Each row is a point. Two turns around zero, p and q, are shown by what they do to some points. Where does a point land after both, in the order given? Backwards means that the second turn is done in reverse. Each puzzle has new turns, and all numbers are rounded.
In the rows, 128 means zero.

Turn p:
[120 141] => [113 127]
[117  83] => [162  97]
[147 160] => [109 160]
Turn q:
[140 154] => [135 156]
[92 96] => [98 90]
[152 134] => [150 138]
Where do these land?
p, then q backwards: [168 131] => [151 161]
p, then q: [142 129] => [131 142]
q, then p: [ 97 101] => [144  90]
p, then q: [123 172] => [ 85 137]
p, then q: [110 107] => [142 104]

Turn p:
[143 125 108  81] => [124 113  98  87]
[102  98 146 138] => [ 99 111 145 152]
[165 101  94 106] => [153  84 104 102]
[123 137 169 139] => [115 147 165 130]
[104 151 146 169] => [128 163 149 166]
[130 155 104 136] => [149 149 107 133]
Turn q:
[163 140 181 102] => [170 183 128 117]
[146 138 141 148] => [132 146 130 153]
[ 89 128 105 107] => [103 103 115  95]
[102 132 128 157] => [ 91 128 136 139]
[160 139 111  85] => [172 119  95 114]
[146  94 106 150] => [140  96 154 153]
[ 90 126 125 147] => [ 87 122 138 124]
Where do these land?
p, then q backwards: [126 119 115 162] => [159 125 117 147]
q, then p backwards: [167 101 136 133] => [154 129 131 169]
q, then p backwards: [101 129  87 115] => [127  92 114  94]
q, then p: [109 187 144 116] => [132 160  72 134]
p, then q: [138 104 158 114] => [128 141 152  96]

Turn p:
[112 132 101 102 117 109 132  31] => [ 89 131  74 142 122 149 137  48]
[130 122 105 143 146 152 111 125] => [148 128 116 155 116 144 140 141]
[142 117 170 155 127 148 141 106] => [131 112 177 149 132 137 131 102]
[134 139  84 117 110 105 109 124] => [110 150  89 121  96 124 122 134]
[131  94 113 146 140 108 130 124] => [120 107 116 160 121 107 119 134]
[126 158 108 139 140 118 144 157] => [130 143 123 115 127 102 159 154]
[114 155 165 139 127 133 111 158] => [121 146 163 113 153 144 131 159]
[107 105 100 110 127 118 138 157] => [132 102  94 110 129 112 120 153]
[145 132 157 116 149 130 129 156] => [153 142 151 122 152 113 113 139]
[140 126 177 113  97 159 137 143] => [146 117 177  93 132 147 107 117]
Turn q:
[129 128 120 153 162  97 110 109] => [128 139 149 136 161 124  93 104]
[155 112  97 152 110 105 138 154] => [162 128 125 175 113 112 129 110]
[151 124 159 130 119 161  86 138] => [134 109 149 111  90 151 101 155]
[129 142 139 165 154 163 103 107] => [119 140 137 123 137 180  89 137]
[147 153 117 110 149  94 156 114] => [152 149 123 104 152 110 142  92]
[ 93  97 160 120  92 158 152 139] => [ 90 120 133 141 104 134 175 169]
[100 133 114  92 111 120 155  94] => [102 111 106 111 150 120 170 107]
[133 159 120 124 134 105 116 149] => [138 144 112 117 119 102 104 114]
[115 103 125 106 121 149 136 149] => [128 110 117 135 126 119 148 164]
Where do these land?
p, then q: [137 172 145 161 135 147 171 112] => [121 168 151 107 134 138 182 115]
p, then q: [150 132 154 158 127 152 165 157] => [137 147 178 113 105 112 157 134]
p, then q backwards: [122 163 178 168 137 157 143 136] => [144  82 169 132 145 122 161  96]
q, then p: [148 129 109 112  93 117  97 139] => [106 110 120 140  96 128  92 117]
p, then q: [120 125 114  96 133 142 121 135] => [157 108 112 123 134 131 121 128]
q, then p: [ 96 126  99 124 159  86 118 124] => [107 149  99 171 158 114 131 137]
p, then q: [147  95 104 122 117 140  93 119] => [130  98 118 152  97 150 105 121]
p, then q: [134 109 134  99 139 102 118 115] => [122 114 127 128 148 128  90 111]
p, then q: [ 98 101 115 111 112 109 125 115] => [115  94 114 150 154 123 118 139]

Turn p:
[135 110 144 156 163 115 157 114 121 135 102] => [156 113 158 144 112  98 130 146 104 109 127]
[145 122 123 121  91  93 112 152 139 148 146] => [124 113 108 124 123 133 111 117 151 163 170]
[109 114  99 140 103 140 132 107 126 117 129] => [112 102 123 123 116 148 120 113 136 105 107]
[132 128 123 138 129 160 136 125 110 150 119] => [130 126 150 129 118 149 139 119 104 135 114]
[119 144 147 116 146 100 136 154 125 138 150] => [127 136 117 150 156  99 137 122 123 146 151]
[125 121 150  89  96 131 125 122 144 135 159] => [113 128 118 103 135 124 160 109 166 147 140]
[134 159 145 149 126 160 158 130 149 100 111] => [136 139 130 155 127 155 161 170 135 108 113]
[108 106 138 147 105 143 115 105 108 118 109] => [ 96 125 149 124  90 130 124 122 132 107 112]
[105 130 131 109 153 138 132 121 130 131  95] => [126 133 125 120 126 104 137 144 108 132  91]
[137 123 108 136 154 154 113 148 138 121 134] => [133 136 146 121 159 149 106 141 121 131 116]
[135 119  96  99 161 106 113 126  92 100 114] => [127 143 105  94 140 108  95 126  86 101 132]
[154 159 131 138 110  97 106 132 154 143 167] => [155 143 109 149 134 139 114 108 170 151 162]
Turn q:
[143 156 113  93 153 126 147 103 146 103 105] => [115 147 117 104 152 138 135 118 176  94 118]
[131 103 143 141 126 153 129 105 127 145 116] => [121 144 132 132 122 137  96 129 120 151 105]
[108 106 164 128 122  88 154  98 158 111 140] => [ 78 120 161 101 118 102 127  93 134 143 130]
[115 113 117 155 145 131 162 123 156 133 113] => [ 99 114 136 151 141 117 115 134 158 146 108]
[131 107 124 113 142 131 145 155 109 104 161] => [120  89 111 132 131 157 147 105 113 125 133]
[137 130 117 106  90 122  93 150 134 105 147] => [146 116 107 120  94 111 134 120 106  89 146]
[104 134 133 128 108 116 112 131 141 154 148] => [122 137 126 131 116 100 128 136 112 141 162]
[146 143 117 126  99 148 109 139  91 152  95] => [168 157 118 133 104 144 137 167 118 126 112]
[138 141 141 144 128 156 128 145 116 153 142] => [147 137 134 158 124 153 119 134 120 142 146]
[112 142 119 141 153 131 108 138 128 108 108] => [136 116 139 129 161 121 123 150 125 103 122]
[106 147 139  91  99 119 101 145  99 126 146] => [132 139 119 107 110 132 158 140  86 108 163]
[146 118 113 155 133 148 145 115  94 129 147] => [142 134 122 161 138 147 138 105 115 147 100]
[134 145 123 140 151 104 122 142 154 107  99] => [139 105 150 117 147 109 125 140 162 105 125]
[140 107 129 130 142 119 136 103 139 160 125] => [126 137 120 117 132 121 111 119 146 168 120]
Where do these land?
q, then p: [112 102 154 117 117 137 125 125 146 121 136] => [ 92 135 125 120 119 120 122 103 136 130 119]
p, then q: [114 145  81 127 149 125 135 109 107 134 144] => [146 147 121 114 157 130 126 120 121 120  80]
q, then p backwards: [122 124 144  92 132 143 121 118 118 170 104] => [158 139 124 104 118 139  94 152 137 115 104]
p, then q backwards: [149  31 147 149 114 137 109 170 172 138 124] => [107 117 196 144 166  87 140 172 172 149  82]
p, then q: [144 103 132 123 150  98 125 119 118 112 120] => [143 112 126 100 122 121 147 105 116 114 142]
p, then q: [149 135 122 136 114 134 129 109 111 119 140] => [121 145 124 139 123 137 124 105 123 105 122]
p, then q backwards: [132 139 140 115 115 120 151 145 115 133 141] => [113 138 119 118 129 119 137 139 118 136 158]
p, then q backwards: [125 151 116 140 105  88 121 120 115 122 137] => [144 127 111 115 115 153 126 132 156 132 160]
q, then p backwards: [119 151 145 148 168 142 142 110 143 142 114] => [126 124 137 145 145 143  98 158 149 119 160]
q, then p: [117 154 146 135 147 140 109 144 115 122 128] => [124 155 153 129 153 131 135 132 120 117 145]
q, then p: [140 159  87 120 122 129 129 127 150 112 140] => [151 114 107 139 141 135 111 142 148  91 128]
p, then q: [114 142 122 132 103 143 141 142 125 110 108] => [112 117 122 157 126 133 133 154 116 120 115]

Turn p:
[142  91 163 121  85 139  89 117 126 133 157  79 159 123] => [102 110 180  88 121 114 157 138 144 143 131  91 175 115]
[110 160 118 133 128 119 113  92 147 137 111 138 137  96] => [177 126 119 115 129 120  95 112 142 138 121 110 118 116]
[151 120  98 170 124 149 137 153  97 142 150 151 124 115] => [136 111 107 140  85 152 141 154 107 127 163 153 141 117]
[ 84 109 119  99 140 133  98 132 154 139  81 136 131 115] => [129 127 117 111 131  94  86 139 140 153  74 139 124 145]
[158 159  95 117 144 140 157 165 114 116 119 141 159 137] => [129 150  75 124 128 169 138 128 130 103 141 145 144 159]
[164 166 133 149 181 133 125 153 127 123 148 157 130 139] => [141 127 122 153 145 175 109 155 141  84 159 149 125 136]
[119 100 124 118  99  79  89 112 116 136 127  57 113 129] => [108 123 146 107 147  49 140 134 113 148 150  81 143 125]
[100 123 125 120 116  98 116 120 141  85 113 173 134 131] => [143 125 136 139 116  94 113  82 149 113 111 159 124 149]
[ 93 175 118 139 163 139 169 155 117 145 149 179 147 154] => [117 160  90 163 126 182  83 106 131 116 138 170 128 104]
[134 180 117 155 137 170 154 146  89 119 131 139 129 164] => [110 159  98 145  93 181 118 128 112  82 145 120 118 121]
[113 109 154 142 157 117 134 109 126 124  77 150 131 133] => [143 117 125 176 135 115 116 127 128 118  76 123 129 133]
[153 104 164  91  70 126  96 114 126 140 130  93  81 113] => [131 151 196  90 126  87 171 154 113 152 125 104 118 130]
[152  86 143 120  81 116 131  82 160 135 121  82 122 122] => [130 108 161 114 136 101 181 119 139 175 118  78 120 132]
[142 142  94 140 169 177 149 131 116 105 173 137 116 152] => [100 103 116 128 117 193 113 125  99 103 161 142 102 143]
[134 148 133 166 134 150 160 175 146 109 150 114 115 125] => [105 119 102 123 126 156 155 144 145  96 145 149  98  94]
[ 93 121 139  95 158 102 151 115 116 122 113 148 136  89] => [156 127 119 130 167 116 112  98 101 131  87 157 141 119]
[134  81 139 101  89  91 105 105 158 166 126 103 115 139] => [119 132 169 128 145  78 148 135 143 195 130 105 132 140]
Turn q:
[164  81 120 142 116 100 140 114  99 107 168 135 140 107] => [104 107 122 188 156  85 137 116 114 105 146 126 128 138]
[129 161 150 143 110 111 156 178 133  96 138 121 146 139] => [116 139 160 128 131 119 132 190 139 127 135 169 118 145]
[102 153 149 163 170 128 150 112 122 131 139 158 156 103] => [103 156 152 140 149 170 116 113 133 144 177 143 147 127]
[108 137 139 150 100 134 160 105  98 135 105 129 130 175] => [118 112 132 121  86 148 168 115 128 138 133 158 138 169]
[109  79 124  97 124 144 116 127 100 133 133 141 112  96] => [118  93 119 124 115  97 102  88 119 127 143 116 117  96]
[125 166 126 146  91 104 134 107 115 160 145 168 119 123] => [115 161  78 153  99 138 139 128 133 128 150 163 145 127]
[159  94  82 109 134 128 110 105 105 133 108 132 141 143] => [135  87 107 143 140 129 133 103  91 116  91 113 151 125]
[106 154 150 144 126 103  93 132 136 121 101 100 114 157] => [116 164 140 105 104 125 129 141 138 160  89 118 131 156]
[ 85 132 138 120 149 109 153 123 151 173 172 145 118 167] => [162 148 102  93 146 117 127 108 156 154 170 157 154 156]
[139  81 100 155 109 133 110 159 136 155 136  98 152 116] => [119  74 101 149 146 121 114 155 157 138 121  90 125 137]
[166 129 102 134  98 180 118  89 108 157 141  97  85 153] => [167 111  87 135  81 134 175 126 102 109 137  74 120 142]
[149 164 109 108 102 148 110 129 130  98 122  99 164 103] => [132 125 155 147 109 134 136 172 130  98 102 110 150  87]
[ 89 132  96 139 163 167 159 107 122 107 130 145  98 110] => [110 129 138  85 127 158 117  98 110  86 175 114 133 129]
[123 153 147  83 100 116 147 153 107 106 122 120  97 118] => [119 139 140 100 100  88 147 147 115 121 126 160 106  96]
[164 140 161 108 182 167 106 166 151 113 125 160 121 159] => [192 145 159 120 148 150  86 141  83 145 120 136  90 132]
[106  90 121  99 136 109 101 107 186  89  84 126 151  92] => [113 129 159 121 155 125  92  86 173  98  64 115 128  98]
[153 131 163 136 166  94 113 165 177 161 107 104 132 115] => [135 157 125 123 185 137 124 152 155 181  98 116  93 118]
Where do these land?
q, then p: [ 96 173 141 158 162 120 172 136 159 174 122 132  96 136] => [113 167 128  96 144 196  94 123 122 154 145 151  95 142]
q, then p: [143 142 119 123 101 129  87 142 116 108 168 123 145 135] => [126 131 111 133 115  97 148 143 159 102 154 127 162 120]
p, then q: [130 121 171  94 143 111 136 121 134 116 113 182 143 162] => [135 162 155 141 119 189 125 112 127 143 111 141 120 166]
p, then q backwards: [120 132 135 126 187 135 153 175 152 147 123 157  93 136] => [170 141 136 150 117 101 146 176 152 130 111 176 144 113]
q, then p: [154 121 132 137 117 134 119  96 141  84 146  82 164 101] => [115 100 117 140 153 118 162 128 160  86 109 104 120  85]
p, then q: [125 136 109 175 115 131 115 123 103  89 107 111 172 100] => [114  90 142 154 141  98 143 132 144  76  90 119 147 122]
p, then q: [103 153  96 131 137 152 129 106 165 136 110 141 147 109] => [156 120  90 125 119 135 124 118 123 113  89  90 122 111]
p, then q: [143 145 103 157 140 163 125  74 116  94 118 127 126 129] => [136  97 139 138  95  97 155 123 114 104 112  85 110 150]
p, then q: [ 94 150 151 137 123 169 167 154 145 153 114 133  98 141] => [ 99 146 105  91  91 162 113 140 129 112 138 120  99  95]
p, then q: [152 136 138 125 118 132  87  89  91 115 129 115 149  77] => [146 102 170 169 141  92 160 140 114 138 100 128 125 103]
p, then q: [109 128 138  97 136 115 142 171 156 145  93 132  71 148] => [104 176  94  75 129 150 109 140 104 143 127 155 115 138]
p, then q: [125 105 157 133 137 104  85 112 148 128 116 154 119 171] => [122 162 137 140 129 130 114 128 160 165 107 127 106 177]
q, then p: [156 116  95 101 102 112 124 138  78 140 147  69 160 135] => [114 108  76 155 149  99 174 127 125 146 120 145 182 111]
q, then p: [181 128 107 154  89 123 124  99 125 112 129 135 149  99] => [121  87  87 142  92 118 142 119 134  90 123 124 109 101]
q, then p: [ 96  93 110  92 107  91 157 157  95 140 175 111  96 123] => [130 121 124 139 175  82 124  82 120 163 166 173 152 142]
q, then p: [123  69 146 108 134 129 128 153 125 167 138 143 120 146] => [141 108 151 156 141 112 120 148 110 177 155 128 128 158]
